Each point is reached from the start by the listed moves, each made once or not at all, plus a little noise. Say if it took an odd or an even number of moves. Then give how often each move was made.

Moves:
(1): | 59 | 60 | 17 |
(2): | -42 |  69 |  -8 |
Start: |   4 | -23 |  -5 |
Points:
| 62 | 42 | 15 | -> odd (1, 0)
| -39 |  46 | -15 | -> odd (0, 1)

Moves:
(1): |  35 | -27 |   7 |   5 |  27 |  12 | -42 |   5 |   0 |
(2): | -12 |  36 |  -8 | -23 |  12 | -11 | -25 |  -3 | -33 |
(3): |  21 |  11 |  45 |  -1 | -23 | -10 |   9 |  -2 | -19 |
(4): | -14 |  -8 |  10 |  66 |   7 | -15 |  -1 |  15 | -15 |
(5): | -20 |   3 |  29 | -24 |  50 |  11 |  28 | -16 |  11 |
(6): |  0 | 21 | 32 |  8 | -9 | 73 | -1 | 38 |  4 |
(7): |  58 |  28 |  -3 |   7 | -10 |  14 |  60 | -16 | -26 |
(8): | -13 |  -6 |  -4 | -14 |  23 | -29 |  12 |  48 |  16 |
Start: | -25 |  18 |   1 | -20 |  10 |  30 |  33 |   4 |  12 |
Points:
|  29 | 109 |  64 | -44 |   8 |  74 |  89 |  66 | -43 | -> odd (0, 1, 1, 0, 0, 1, 1, 1)
|  36 |  72 |  74 | -21 |  -8 |  73 | 113 |  66 | -12 | -> even (0, 0, 1, 0, 0, 1, 1, 1)
|  14 |  12 |  42 |  -6 |  30 | 113 | -10 |  46 |  18 | -> even (1, 0, 0, 0, 0, 1, 0, 0)
|  11 |  93 |  19 | -41 |  19 |  77 |  77 |  71 | -28 | -> even (0, 1, 0, 0, 0, 1, 1, 1)
|  25 |  36 |   2 |  21 |  65 |  -7 |  34 |  55 | -45 | -> odd (1, 1, 0, 1, 0, 0, 1, 1)
| -38 |   6 |  76 |  21 | 103 |  82 |  31 |  90 |  29 | -> odd (1, 0, 0, 1, 1, 1, 0, 1)

Moves:
(1): |  46 | -29 |   7 |  -8 |   5 |  19 |  -5 |  15 |  42 |   0 |  -1 |   4 |  10 |
(2): |  29 |  39 | -14 | -23 |  -5 |   9 |  18 |  19 | -10 |  -5 |  -8 |   4 | -10 |
(3): |   3 |  30 |  73 | -12 |   6 | -24 |  14 |  19 |  19 |   4 |   2 |  -7 | -39 |
(4): |  13 |  12 |  -9 |  37 |  -4 | -15 |   7 |  -7 |  12 |   0 | -21 | -13 |  12 |
(5): | -10 |  19 | -11 | -12 |  60 | -16 |  -9 |  -5 |  18 | -18 |   3 |  13 | -14 |
(6): | -22 |  -7 |  -7 |   9 |   0 |  52 |   4 |  -8 |  -9 | -20 | -21 | -29 | -14 |
(7): |  -2 | -10 | -13 |  -5 |  -8 | -13 |  46 | -21 |  17 |  -1 |   6 |  -6 | -20 |
(8): | -12 |  -8 | -18 | -16 |   8 | -18 |   7 |  39 |  -3 | -15 |  -6 | -11 |   5 |
(9): | -19 |  24 |  -7 | -20 |  -7 |  -2 | -14 |  12 |  40 |  19 |   6 |  -7 |  -9 |
(10): | -10 |  11 |   6 |   7 |  18 |   4 |  17 |  14 |  -1 |  37 |  -6 |   9 |  22 |
(11): |  10 |  -2 | -10 |  28 |   4 |  10 |   0 |  23 |  -8 |   9 |  35 |   5 |  -4 |
(12): | -16 |   6 | -15 |  30 | -18 |  28 |  13 |  16 |  10 | -31 |  14 |  54 |   7 |
Start: | -12 | -41 |  -1 | -17 |   7 |   7 |  42 |  -2 |   0 | -10 | -29 |  27 |  -6 |
Points:
|  12 |   6 | -61 | -66 |  52 |  20 |  52 |  94 |  96 | -62 | -20 |  83 | -18 | -> even (1, 1, 0, 0, 1, 0, 0, 1, 1, 0, 0, 1)
| -26 | -30 |  37 | -59 |  30 |  26 | 111 |  72 | 100 |   8 | -50 | -20 | -52 | -> odd (1, 0, 1, 0, 0, 1, 1, 1, 1, 1, 0, 0)
| -40 |  38 |  -4 | -20 |  -2 |  64 |  81 | 121 |  41 | -47 |  -3 |  36 | -65 | -> odd (0, 1, 1, 0, 0, 1, 0, 1, 1, 0, 1, 1)
| -42 |  29 |  14 |  -6 |  89 | -65 | 106 |  74 |  98 |  27 |  -5 |  11 | -54 | -> even (0, 0, 1, 1, 1, 0, 1, 1, 1, 1, 1, 0)

Moves:
(1): |  20 |  -2 |   1 |   0 |   0 |  13 |   2 |   3 |   3 |   1 |  -2 |  19 | -13 | -14 |   2 |  -2 | -11 |   0 |   3 |  -1 |   8 |  10 |  -2 |  -4 |   2 |
(2): |  21 |  18 |   6 |  10 |  -5 |  12 |  34 |  -5 | -24 |  26 |  -3 |  -5 |   2 |  10 |   4 |   2 |  -2 |  23 |  -4 |   1 |  -4 | -20 |  -9 |   3 |  13 |
(3): |  -6 | -18 |  20 |   0 |   8 |   7 |  28 |  13 |   4 | -11 |  10 | -11 |  -6 | -12 |  -9 |   2 |   6 | -12 | -15 |   5 |  -7 |  -1 |   8 |  -6 |  11 |
(4): |   3 |   0 |  -2 |  13 |   4 |   8 |  -6 |  -2 |  29 |  -6 |  -7 | -11 |  -6 |  10 |   2 | -10 |   7 |   6 |  -9 |   0 |  15 |   5 |  16 |  -6 |  -7 |
(5): |  -2 |   6 |  10 |  10 |  17 |   9 |   6 |   6 |   3 | -17 |  -2 |   9 |   7 |  -5 |  -3 |   4 |   5 |   3 |  18 | -11 |  -1 | -11 | -12 |  -7 |  -2 |
(6): |  21 |  -3 | -22 |  -8 |  10 |  21 |   1 |  28 | -14 |   1 | -16 |  -5 |   7 |   1 |   4 |  -7 |  -3 |  -9 |  -7 |  -2 |  -1 | -12 |  -5 | -23 | -16 |
(7): |  -1 | -20 |  -2 |  14 |  -8 |   1 |  10 | -21 |  12 |   5 |  -2 |  -9 |   1 | -20 |  -3 |  -1 |   1 |  33 |  12 |  25 | -25 |  -3 |  -6 |  -8 | -16 |
(8): |  -5 | -23 |   7 |   5 |   5 | -12 |  -2 |  13 |  -4 |  18 |   8 |  -3 |   1 |   7 | -22 | -18 | -13 |  11 |   4 |   4 | -14 | -17 |  17 |   6 |   5 |
(9): | -10 |   2 | -22 |  -6 |  -8 |  -8 |   8 |  15 |  13 |  10 |  17 |   0 |  -1 |   5 |  -1 |  11 |  12 |  17 | -14 |  -7 |  10 |  -4 | -16 |   2 |  -5 |
(10): |   8 |  -4 |  -5 |   5 |  17 |  12 |  -3 |  -7 |  15 |  33 | -12 |   2 |  -1 |  -9 |  10 |   4 |  -4 |  -8 | -17 | -10 |  -1 |  -4 |  12 |  -9 |  -6 |
(11): |  10 |  -7 |  -8 |   5 |  10 |   9 | -20 |   0 |  -4 |   7 |   9 |  -8 | -13 |  -3 |  -5 |  10 |  -8 |   5 |   2 |   9 |   3 | -18 | -12 |   4 |   7 |
(12): | -25 | -15 |  -2 |  23 | -15 |   9 |   6 |  16 |  -2 |   6 | -22 |  16 |  -3 |  -2 |  21 | -12 |   1 |   8 |   3 |  -2 |  -3 | -17 |  16 |  -9 |   6 |
(13): |  14 | -19 |  13 | -17 |  -9 |  -3 |   5 |  -5 |  15 |  -6 |   6 |   9 |  15 |   8 |  12 |   5 |  -8 |   9 |  -8 |  -7 |  -5 |   0 |  -6 | -17 |  16 |
(14): |   1 |  -1 |  -4 |  -8 |   9 |   0 |   3 |  -8 |  -5 |  -9 |   4 |  -6 | -13 |  18 |   7 |   7 |  12 |  -5 |  20 |  -6 |   7 |  -3 |  27 |  -3 | -10 |
(15): |   0 |  -6 |  -8 |   8 |   2 |  -3 |  -1 |  13 |  -8 |   7 |  24 |   3 |   5 |  -4 |  17 | -12 |   0 |  -1 |  -6 |  -2 |  17 |  12 |  -2 |   4 |  12 |
(16): |  -2 |  -1 |  -2 |   7 |  16 |  -2 | -20 |  16 | -18 |  -7 | -13 |   3 |  16 | -21 |  -6 |  23 |  -9 |  26 | -10 |  -6 |  15 |   0 |  22 |   0 |  -2 |
(17): |  10 | -12 |  -8 |   8 | -15 |   4 |   7 | -12 | -19 |  10 |   8 |  -3 |  -5 |  -2 |  -8 | -18 |  23 |  -1 |  -1 | -18 |   3 |  -2 |   9 |   1 |   1 |
(18): |   9 |   7 |  19 |  -7 |  -6 |   4 | -14 |  10 | -10 |   0 |   9 |  -5 |   4 |   4 |  11 |  10 |   5 |   8 |   2 | -12 | -19 |   3 |  -3 |   3 |   0 |
(19): |   9 |   3 |  -2 |   9 |  -3 |  -5 |   2 |   7 |  -7 |   3 | -14 | -12 |  -9 |  -9 |   3 |  15 |  -6 | -10 |  15 | -19 |   3 |   7 |   8 | -13 |  10 |
(20): |   1 |   6 |  17 |  -4 |  -3 |  -2 | -20 |  -1 |   1 |   9 |   5 |  -3 |   5 |  -5 |   1 |  -3 |  14 |   1 |  13 |  21 |  16 |  -9 |  -1 | -12 | -10 |
(21): |   3 |   6 |   4 |  -7 |   6 |  -5 |   4 |  -7 | -16 |  -5 |  -3 |  -6 | -10 |  -1 |  -5 |  -7 |  -1 |  16 |  -7 |  -6 |   7 |   4 |   6 | -14 |   2 |
(22): | -13 |  -2 |  -2 |  16 |  -9 |   6 |  -6 | -16 |   3 |  28 |   7 |   3 |   1 |  11 |  -7 |   0 |  -7 | -17 |  -8 |   9 |  -7 |  10 |  11 | -15 | -12 |
(23): |  -1 |  20 |  -1 |  -4 | -15 |  20 |   4 |  -2 |  13 | -16 |  -1 | -15 |  13 |  -7 |  12 | -14 |  -9 |   2 |   6 |  -7 |  -7 |  -2 |  25 |   4 |   9 |
(24): | -14 |   0 |   8 | -14 |  10 |  26 |   1 |  -8 |  -6 |  15 | -10 |  -4 |   9 |  13 | -18 | -15 |   1 |  15 |  14 |   2 |  10 |  10 |   3 |  23 |   2 |
Start: |   5 |  15 | -10 |  22 |   5 |  -9 | -16 |  29 |  21 |   6 |   2 |  10 |   9 | -10 |   9 |  -3 |  -1 | -11 |   7 |  21 | -38 |  12 |  16 |  13 |  -5 |
Points:
|   0 |   1 | -14 |  74 | -20 |  43 |  10 |  14 |  50 |  46 |  30 | -11 |  13 |   5 |  62 | -20 |  16 |  91 |  26 |  36 | -14 | -42 |  49 | -63 |  -5 | -> even (0, 1, 0, 1, 1, 0, 1, 0, 1, 0, 1, 1, 1, 1, 1, 0, 0, 0, 0, 1, 1, 1, 1, 0)
|  42 | -59 |  31 |  51 |  10 |  80 |   1 |  83 | -30 |  88 |  11 |   6 |  25 |  16 |  20 | -51 |  20 |  53 |   3 |   8 |  -2 | -18 | 116 | -42 |   5 | -> even (1, 1, 1, 1, 0, 1, 0, 1, 0, 0, 0, 1, 1, 1, 1, 1, 1, 1, 0, 1, 0, 1, 0, 1)
|  12 | -27 |  56 |  72 |   4 |  70 |  49 |  11 |  48 |  51 | -28 |   3 |   2 |  -7 |  19 |  -4 |  16 |  44 |  58 |  34 | -32 | -12 |  69 | -60 |  -3 | -> odd (1, 1, 1, 1, 1, 0, 1, 0, 0, 0, 0, 1, 1, 1, 0, 0, 0, 0, 1, 1, 0, 1, 0, 1)
|  14 | -41 |   4 | 103 | -20 |  18 |  30 |  12 |  42 | 121 | -12 |   0 |   7 | -11 |  11 | -29 |  24 |  81 |   3 |  -1 | -44 | -53 |  65 | -86 | -11 | -> even (0, 1, 0, 1, 1, 0, 1, 1, 1, 1, 0, 1, 1, 0, 0, 0, 1, 0, 1, 1, 1, 1, 0, 0)
|  57 | -50 |  29 |  50 |  -5 | 102 |  76 |  77 | -29 |  38 |   1 | -15 |  23 | -27 |  39 | -59 |   2 |  64 |  65 | -31 | -77 | -33 |  81 | -29 |  39 | -> even (1, 1, 1, 0, 1, 1, 1, 1, 0, 0, 0, 1, 1, 1, 1, 0, 1, 1, 1, 0, 0, 0, 1, 1)

Moves:
(1): |   4 |   0 |   4 | -10 | -19 |  -4 |   8 |  -7 |  12 | -15 |   1 |   5 |  17 |  -6 |  -2 |  -7 |  10 |  13 |  -5 |  -9 | -25 |  -2 |  22 |   3 |  22 |  22 |  -9 |
(2): |  -7 |  29 |   2 | -10 |   7 |   5 |  -2 |  -5 |  16 | -13 |   9 |   0 | -15 | -11 |  19 |   4 |  -8 |   7 |  22 |   8 |   7 |  -4 |  -4 |   6 |  -3 |  -2 |   4 |
(3): |   3 |   5 |  38 |  10 |   0 |  -6 | -11 |  -5 |   0 |   6 |  -8 |  11 | -12 |  17 |  -3 |  -5 | -24 | -14 |   2 | -20 |  -2 | -18 |   6 | -12 |  10 |  -4 |  -3 |
(4): |  -6 |  -3 |  -1 |  15 |  -7 | -21 |  -1 |  -1 |  -5 |   0 |  -3 | -14 | -14 |   4 |   6 |   5 |  -4 |  11 |  14 |  13 |  -8 |   0 |  10 | -15 |   9 |  -3 |  11 |
(5): |  10 |  -6 |  -6 |  -9 |  18 |   8 |   2 |  -3 |  14 |  -1 |  15 |  26 |  -7 |  12 |   9 |  12 | -12 | -19 | -19 |  -3 |   2 |  14 |   8 |  -5 |  -8 |   2 |  23 |
(6): |   3 | -11 |   8 |  -5 |   3 |  15 |  -7 |  15 |   1 |  -8 |  -9 |   3 | -14 |  -3 | -16 |   3 |  17 |  19 |   1 | -16 |  23 |  18 |  -1 | -17 | -18 |  10 |   2 |
(7): |   8 |   9 |   5 |  -4 | -12 |   2 |  23 |  -8 | -14 |   3 | -11 |  23 | -21 |  -4 |   7 |  -9 |   6 |   1 |   2 |  -7 |  21 |   1 |  27 |  -2 |  11 |  -6 |   4 |
(8): |   5 |  -4 |   8 | -12 |   1 |  -2 |   0 |  13 |   6 |   4 | -12 |  -3 |  15 |  20 | -17 |  18 |   6 |  12 |  13 |  -5 |  -3 | -14 |   8 | -16 |  -8 |  15 |   2 |
(9): | -18 |  -2 |   9 |  -9 |   9 |   6 |  -3 |  -4 |  16 |  13 |  -3 |  -8 |  -7 |  13 |   0 |  -3 |  -3 |  15 |   9 |   7 |  -6 |   1 |   6 |   0 |  -4 |  -3 |  -1 |
(10): |  -9 |   4 |   1 |  -8 | -14 |  -1 |  -5 |   5 | -20 |  18 |   8 | -11 | -13 |   1 |  -3 |  -7 |   7 |   7 |   2 |   2 |  -9 |   8 |  15 |  -9 |  -3 |  -7 |  15 |
(11): |  -3 |   3 |   7 |   8 |   7 |  -3 |   8 |  17 |  10 | -12 |  12 |  -3 |   9 |  11 |   3 |  -3 |  13 |   4 |  -2 |  10 |   1 | -11 |   3 |  -7 |  -9 |  -3 |  -1 |
(12): |  -2 |   3 | -19 |  11 |   2 |  -3 |   4 |   7 |   3 |  -6 |  32 |  28 |   2 |   6 | -17 | -15 |  -3 |  13 |   9 |  13 |   2 |  18 |  12 | -12 |  24 |   0 |  -3 |
(13): |  -4 |   3 |   9 |  11 |   6 |  10 |  10 | -11 |   9 |   7 |   2 |   3 |  18 |  -1 |  12 | -10 | -12 |  -2 |  17 |   4 | -12 |  23 |   6 | -10 | -12 |   3 |   2 |
(14): |   1 |  31 |  -2 |  -3 |   6 |   0 | -10 | -16 |  12 |   2 |   6 |   0 | -13 |  16 | -20 |  26 | -11 |   7 | -32 | -15 |   6 |   1 |   9 | -13 |  -5 | -29 | -16 |
(15): |   4 |   6 |   1 |  10 | -18 |   8 | -29 |  16 | -15 |   3 |  -9 |  17 |  13 |  22 |  22 | -14 |   8 |   9 | -15 |   5 |  -5 |   7 | -13 |  -8 |   6 |   0 | -21 |
(16): |  12 | -21 |   9 | -19 | -24 |  -1 |  17 | -10 |  -3 | -14 |   9 |   0 |  13 |  -1 |   7 |  15 |  -3 |   8 |  -5 |  -3 |  10 |  -5 |   4 |  -2 | -16 | -11 |   2 |
(17): |  -8 |  -7 |  26 | -16 |   5 | -25 |   0 |  -6 | -15 | -15 |  -1 |  12 |  -1 |  -6 |  11 |  23 |  14 |  -1 |   3 |   7 |   7 |   0 |   2 |   9 |   7 | -11 |  -4 |
(18): |  11 |  12 |  12 |   6 |  15 |  -5 |   2 |   8 |   9 | -12 |   5 |  -9 |  -2 |  -3 |  -6 |  18 | -26 |  15 | -13 |   6 |   5 |   5 | -14 |  16 |   5 |   5 |   4 |
(19): |  11 | -17 |  -6 |   7 |  18 |  -6 |  -7 | -31 | -18 |   5 |   1 |  15 | -18 |  16 |   0 |   7 |   9 |  12 |   2 |  -2 | -18 |  -6 | -15 |   5 |   2 |  13 |   1 |
(20): |  23 | -17 |   1 | -22 | -15 |  24 |  -4 | -15 |  -8 | -17 |  -1 |  -4 |   6 | -10 |  -3 |  -2 |  14 |  -4 |  -1 |  21 | -20 |  10 |   5 |  14 |   9 |  -9 |   6 |
(21): |   1 |  -1 |   2 |   0 |   5 |  -2 |  -9 |  -8 |   4 |  15 |   2 |   7 |  -4 |   2 |   6 |  -9 |   3 |   2 |   2 |   4 |  12 |   4 |   8 |  -2 | -10 |   6 |  -1 |
(22): |  11 |   3 |  10 |   0 |  -1 |  -6 |   2 |  15 |   6 |   4 |   6 |  -6 |  -6 |  11 |   5 |  -7 |  10 |  -3 |  27 |   4 | -14 |  15 |  -5 |  17 |  13 |   1 | -11 |
(23): |  -9 |   3 |  -3 |  -9 |  -5 |   2 |  -1 |  -1 | -14 | -14 |   4 | -17 |  -9 |   5 |  18 |   4 |   2 |   0 |  -2 |   5 |   2 |  -9 |  22 |   5 |  -4 |   2 | -11 |
(24): |   1 | -12 |   7 |  31 |   9 |   7 | -23 |  23 | -10 |  15 | -10 |   1 |  -1 |   1 |   6 |  10 |   9 | -11 |  -5 |  -9 | -12 |  -7 |  13 |  17 |  -5 | -11 |  17 |
Start: | -17 |  -1 |   3 |  20 |   1 |  -6 |  -4 |  -5 | -12 |  -6 |   6 |  28 |  18 | -21 |  27 |  14 |  14 | -12 |  15 |  18 |  -3 | -22 |   6 |   0 |   4 |   5 |  22 |
Points:
|   2 |  -7 | 105 |   6 |  -1 |  -7 | -31 |  -7 | -28 |   6 |  -8 |  77 |   7 |  54 |  35 |  73 |  61 |  96 | -14 |  -4 |  -9 |   1 |  84 | -36 | -35 |  -2 |  17 | -> even (1, 0, 0, 0, 0, 1, 1, 1, 1, 1, 1, 0, 1, 1, 1, 1, 1, 1, 1, 0, 1, 0, 0, 1)
|  17 | -18 |  32 |  -1 | -23 |  14 | -11 | -17 | -19 | -33 |  44 |  83 | -40 |  36 |  67 | -13 |  73 |  81 |  80 |  76 |  -1 |  26 |  42 | -21 |  16 |  -2 |  15 | -> odd (0, 1, 0, 1, 0, 1, 1, 0, 1, 0, 1, 1, 0, 0, 1, 1, 0, 0, 1, 1, 1, 1, 0, 0)
|  11 |  29 |  78 |  -8 | -24 |  13 |  28 | -58 |  26 | -50 |  54 |  65 |  16 |  23 |  28 |  11 | -23 |  47 |  -6 |  30 |  -8 |  -3 | 121 | -23 |  25 | -20 |  -4 | -> odd (1, 0, 1, 0, 0, 0, 1, 0, 1, 0, 1, 1, 1, 1, 0, 1, 0, 1, 0, 1, 1, 0, 1, 0)
| -21 |  -4 |  49 | -29 |  -3 |  11 |  17 | -24 |  12 |  19 |  12 |  56 | -34 |  11 |  55 |  31 |   8 |  53 |  70 |  19 |  32 |  28 |  97 | -70 | -61 |  11 |  86 | -> odd (0, 1, 0, 1, 1, 1, 1, 1, 1, 1, 0, 0, 1, 0, 0, 1, 0, 0, 0, 0, 1, 0, 0, 0)
